Every row gives one point. The points of each table are mixes of a few directions, plus a little noise. How many directions does each table use, and how many do they share? Where both have some left over, give the other angles between the two spaces (their principal angles), to ten degrees, smallest first.
In the rows, 128 means zero.

First, 5 rows:
[[ 59  83]
 [195 172]
 [116 121]
 [175 158]
 [ 96 106]]
Second, 6 rows:
[[166  70]
 [131 124]
 [ 95 177]
 [ 79 202]
 [133 124]
 [168  68]]
Directions: first 1, second 1, shared 0; angles 90

First, 7 rows:
[[106 135 154 152 137  93]
 [223 119  58 103 162 173]
 [ 38 117 153 121 115 172]
 [ 56 142 196 130  40  66]
 [170 123  94 113 142 154]
 [180 117  79 130 196 169]
 [122 142 161 146 105  67]]
Second (8 x 6):
[[178 122  89 136 190 153]
 [128 140 158 194 205  58]
 [ 52 137 184 122  46  94]
 [152 116  87  77  93 194]
 [129 124 119 114 119 150]
 [150 128 115 130 142 132]
 [ 77 127 157 185 215 111]
 [155 132 117  68  15 134]]
Directions: first 3, second 3, shared 3

First, 11 rows:
[[166  17 102  84  70 138 129 113 160 130 150]
 [191 141 159 112 156 121 145 148 226 140 153]
 [120  16 134 113 101 126 118 135 107 116  90]
 [114  57 134 112 115 123 128 130 118 124 100]
 [156 194 108 161 117 142 119 143  87 120 146]
 [ 69 217 135 164 166 129 101 118  89 146 164]
 [114 163 119 133 131 128 128 116 126 134 147]
 [ 84  90 113 117 119 126 128 104 110 123  98]
 [ 98 167 151 163 157 130 102 143  88 132 139]
 [ 92 128 123 111  79 125 166 144  53 146 127]
 [198 215 133 144 196 118 141 119 249 101  96]]
Second:
[[126 127 130 129 129 128 126 129 126 128 129]
 [140 135 119 121 122 127 140 124 141 126 126]
 [192 165  79  91  94 123 194 105 197 115 115]
 [192 165  79  91  95 123 194 105 197 115 115]
 [ 32  73 201 183 178 135  30 162  26 147 148]
 [148 139 113 117 118 127 148 121 149 124 124]
 [ 62  90 178 166 162 133  60 152  58 141 141]
 [132 131 125 125 126 128 132 127 132 127 127]]
Directions: first 6, second 1, shared 1

First (11 x 18):
[[177 166 139  47 134 156 186  81 128  35 166 115 124  60 117 118 104  82]
 [111 122 113 103 108 141 142 107 113 124 140 113 138 130 123 131  99  89]
 [104 130 127 150 131 116 125 157 126 155 160 102 130 151 140 119 163 169]
 [149 112 104 112 139 149 106 136 114 155 133 187 131 121 126 137 170 106]
 [110 114 111 143 119 132 114 147 109 168 139 133 132 153 135 138 154 134]
 [119 130 118 125 101 144 144 131  93 134 151 108 129 139 135 147 134 121]
 [118 146 135 137  89 140 140 107 112 107  83 137 123 134 132 177  80 104]
 [197 103 139 129 119 140 142 132  86 108 130  98 110 107 118 115 140 128]
 [153 151 153 175 122 125 115 147 126 120  74 168 107 131 142 173 145 166]
 [ 91  95 138 157 223  52  63 146 249 171 107 139 146 138 111  27 128 179]
 [ 79 139 129 132 124 113 132 117 153 128 125 108 139 144 129 125  92 128]]
Second (11 x 18):
[[130 138 152 144 133 109 127 116 157 101  88 124 122 120 123 125  89 137]
 [117 133 112 120 134 138 125 148 118 153 169 140 133 137 138 131 177 139]
 [134  84 126 128 158 101 124 143 140 147 175  61 134 131 113  49 145 151]
 [137 163 160 186 169  97  97 172 173 138  96 175 109 134 148 139 185 217]
 [146 100 136 124 112 125 137 101 123 106  98  93 127 120 108 109  68  96]
 [150  98 112 133 122 141 119 148  91 158 148 129 126 134 127 123 167 127]
 [ 55 200 115  85 135 137 148 117 165 117 178 160 147 129 152 159 140 125]
 [159 108 141 135  96 135 136  91 111  93  56 119 119 117 109 144  48  83]
 [150 128 117 145 118 151 113 154  91 156 124 177 120 138 143 170 184 138]
 [ 64 160 107  59 110 145 168  82 143  99 173 109 154 121 127 133  72  67]
 [170  94 132 151 120 131 116 137  99 138  99 125 116 129 119 125 132 129]]
Directions: first 6, second 4, shared 4

First, 10 rows:
[[135 155 111 114 140 167 132 126 135 138 136 127 124 131  99 111  95  82
   84 121 122  58 136 141 121 127 136 153 124 129 128 134]
 [ 71 219  86 120 126 136 101 134 142  92  80 142 155 124 131 131 100  76
   97  93 108  29 192 150  94  40 106 239  66 117 108 189]
 [153 108 155 145 128  92 137 128 117 141 142 137 124 126 124 146 154 165
  149 168 125 196 111 100 128 144 149  98 161 132 137 108]
 [125  80 151 123 131 131 137 128 134 155 161 117 124 130 106 116 141 139
  122 156 117 116 118 123 136 145 140 106 161 150 126 124]
 [147 149 113 130 130 134 130 127 120 123 121 135 122 130 134 132 117 119
  126 117 138 144 123 128 126 138 130 125 120 116 136 117]
 [180 134 149 148 133  91 141 132 109 142 143 149 119 127 114 152 138 154
  134 168 128 206 105  96 123 154 163 101 163 124 142  96]
 [102 235 112 152 119  61 100 140 122  86  69 172 161 125 142 174 139 127
  135 134 110 143 182 111  83  34 127 224  86 107 119 171]
 [142  89 126 120 126 151 136 120 125 129 140 112 115 132 146 114 125 138
  143 108 147 151 104 138 149 170 119  80 132 126 134 105]
 [138  77 128 116 129 160 136 124 129 137 146 105 112 130 138 107 125 136
  137 112 145 134 101 141 153 176 117  78 136 130 131 104]
 [ 89  33 142 109 119 159 127 121 143 135 146  85 125 129 149  95 148 149
  154 106 137 107 111 152 164 154  90  76 130 148 119 130]]
Second (10 x 32):
[[201 183 100 116 129 138  68 132 176  57 133 108  94  61 142  10 140 181
  130 222  40 135 123 160 151 149 106 106 100 141 158 175]
 [121 123 130 130 129 127 134 128 122 135 128 130 131 135 127 140 126 122
  127 118 138 126 128 124 127 125 131 131 131 127 126 123]
 [ 69  82 149 137 126 120 176 125  89 185 123 145 154 183 115 225 119  85
  126  50 201 121 132 102 109 110 146 147 152 119 103  89]
 [ 53  71 156 140 127 118 190 124  79 201 121 148 161 197 112 249 115  73
  126  31 219 121 133  95 106 106 150 151 157 116  97  80]
 [141 138 124 125 128 129 117 129 137 115 129 124 123 116 130 106 130 137
  128 145 112 130 127 134 133 132 125 124 123 130 133 136]
 [192 176 103 118 130 136  75 131 170  64 134 110  99  68 141  24 138 175
  129 212  50 134 123 156 147 147 108 108 102 139 155 170]
 [110 114 135 132 128 125 143 127 116 145 127 133 136 144 125 158 125 114
  128 104 149 126 129 120 122 123 133 135 135 124 120 116]
 [128 127 128 128 129 128 129 128 128 129 128 128 128 128 128 129 129 127
  128 127 129 128 128 128 128 128 128 128 129 128 127 128]
 [132 132 127 127 128 128 125 129 130 124 129 127 127 125 127 122 129 131
  128 134 123 128 127 131 130 129 126 127 126 128 130 131]
 [134 132 127 127 128 129 123 128 130 123 128 126 125 122 129 118 128 132
  128 135 121 128 128 131 130 130 126 126 125 129 131 132]]
Directions: first 4, second 1, shared 0; angles 90

First:
[[172 114 162 249 106  80  81  20 162 130 195  65 108 104 212 181 108 184
  151 121 162 106  26 114 131 161 123 152  91 110  53 103]
 [118 131 127 116 124 138 131 146 120 128 116 135 129 144 114 129 132 123
  117 126 106 128 147 139 128 131 134 127 131 132 138 135]
 [136 138 164 248  69 110  77  57 137 132 167  77  98 170 180 204 121 191
   97 105  55  88  74 164 136 196 143 156  85 109  60 128]
 [120 127 113  79 151 140 150 163 120 126 108 152 138 119 101  98 133 102
  136 136 146 144 159 119 125 102 124 117 146 136 159 131]
 [114 130 112  73 143 145 148 172 116 128 101 154 138 131  95 102 136 101
  124 131 126 141 168 126 125 109 128 117 146 136 163 136]
 [150 112 122 121 156 109 137 107 144 126 145 124 136  82 146 107 122 121
  166 139 202 142 100  93 125 101 113 124 134 129 126 112]
 [103 139 115  76 132 153 147 181 110 128  94 156 136 151  87 110 138 105
  109 128  95 134 179 144 127 121 134 118 144 136 161 142]
 [145 113 112  93 168 117 147 130 140 127 131 137 141  81 129  93 126 108
  166 142 207 150 119  89 124  89 113 119 143 133 145 115]
 [127 123 115  86 151 133 149 153 127 125 118 146 139 110 110  98 130 105
  142 137 159 145 146 114 124 102 124 117 144 136 155 128]
 [108 135 111  72 137 151 150 178 112 127  98 158 136 140  90 101 135 102
  117 131 111 138 175 134 127 112 130 116 146 137 163 140]
 [117 144 151 197  75 129  96 103 121 131 137 104 107 182 144 182 128 166
   85 109  38  95 117 169 133 184 145 145 102 116  90 139]]
Second:
[[139 118 180 132  97  87 155 104 172 108 122  91 122  81 184  92  88 139
  204 130 164 176  99  96 152 106  85 121 126 109 119 139]
 [127 134 129 111 137 131 157 148 131 114 109 138 140 119 108  93 117 113
  143 128 139 143 146 122 127 110 119 115 139 125 138 136]
 [127 145 139 109 112 157 125 102  95 133 184 130 109 146 190 135 196 161
  117 130 183 148  78  83 125 149 144 111 139 159 119  86]
 [122 132 168 150  86 106 140 122 151 112 108 102 120 128 149 120  93 140
  155 121  91 145 130 137 145 136 106 130 119 108 116 151]
 [134 141 114 102 166 142 172 153 125 108 118 157 154 107  93  71 129 103
  146 128 181 142 145 104 112  98 121 102 154 133 141 121]
 [114  95  60  52 174 148  84 166  97 179 123 161 128 135  87 174 162  91
   80 152 122 103 167 149 119 112 157 151 129 153 182 123]
 [150 101 112 123 159 103 119 113 149 138 135 122 136  84 133 127 112 114
  157 141 178 130 112 112 128 101 116 137 124 126 134 122]
 [155 119  90 132 182 132 118 109 120 138 163 143 139 105 121 131 149 119
  122 136 202 111 101 102 106 115 143 127 135 142 123  95]
 [ 90  83 130  56  76 116  61 134 122 185 124 103  82 146 189 210 150 139
  115 151  64 144 135 151 164 140 130 168 105 141 174 144]
 [112 183 136 199 112 159 157 158 109  91  93 149 146 196  49 113 112 130
   71  93  27  86 176 184 113 166 148 112 127 110  94 153]
 [138 158 146 241 108 124 124 104 134 104 129 114 134 164 101 145  99 152
   96  99  61  81 121 169 118 172 138 131 108 104  69 139]]
Directions: first 2, second 5, shared 2
